Rows are points. Any point is a mix of the corners, with weights that add up to 1. It lies inside the corners' shape when no weight is negative. Say inside or outside, and name the corners with a negative weight.

Corners:
(1): [-28 -19]
(2): [-2 60]
(3): [35 25]
Points:
[31 25] -> inside
[-14  -1] -> inside
[-22  29] -> outside (3)
[-12 -17] -> outside (2)
[16 15] -> inside
[-2  2] -> inside
[8 2] -> outside (2)
[-13  56] -> outside (3)
[-21  -2] -> inside

Corners:
(1): [ 8 24  9 24  2 -9]
(2): [ -1 -19  -7   4   1 -33]
(3): [ 16 -22 -42  -1 -37  32]
(4): [30 -3 26 -7 -8 -3]
(5): [ 11 -32  -4  -7  25 -30]
(6): [-12   2  16   2  -7  -4]
(7): [ -4  20   0 -60 -35   4]
Points:
[10  5  3  0 -5 -3] -> outside (2)
[  3  -2  10 -14  -1 -19] -> outside (3)
[ 10 -13  -1   7   4 -16] -> outside (7)
[ 13 -24  -8   7  10 -23] -> outside (6, 7)

Corners:
(1): [ -8 -27  36  -8  17 -16  10 -20  13  40 -19]
(2): [-30  50 -34  11 -34  29  -1  37  43 -38  23]
(3): [-46  -5 -40 -21  -9  11 -37  -4  16   1  20]
(4): [-15   2 -27   3   5 -13   7 -18  17  12  13]
(5): [-17  15  14  17  29 -17 -31  -2 -19  -3   7]
(6): [-10   1  12 -41  -9   9   9  24   7  35  26]
(7): [-11  15 -15  25 -49  -3  12  -6  -1  -1  35]
(8): [ 23  40  27  -4 -16   4 -60  40 -23   3  -9]
(9): [ 24 -10  36   3  -4  13  -8  14  18  56 -17]
(10): [-12  48   8  20 -37  27 -23  -6   4   4 -26]
(11): [ 20 -29   4 -47  23  -9  12  12 -46 -40 -24]
(12): [  4 -26  25 -46 -17   7  23 -43   9  13  27]
Points:
[ -4  -6  10 -24 -15   7   8 -17  10   7  18] -> inside
[ -1  10   8 -10 -19   5  -9   0   1   4  11] -> inside
[  2   2  13 -10 -10  -1 -10   3 -14   5  -1] -> outside (2, 4)
[-10   2   1 -11   4   2 -14   4   2   4  -1] -> outside (7)
[-12  19  -2   4  -7   5 -25  17   1 -10  -3] -> outside (4, 6, 12)
[ -4  -4  10 -10   0   0 -10  -3  -1  17   1] -> outside (2)
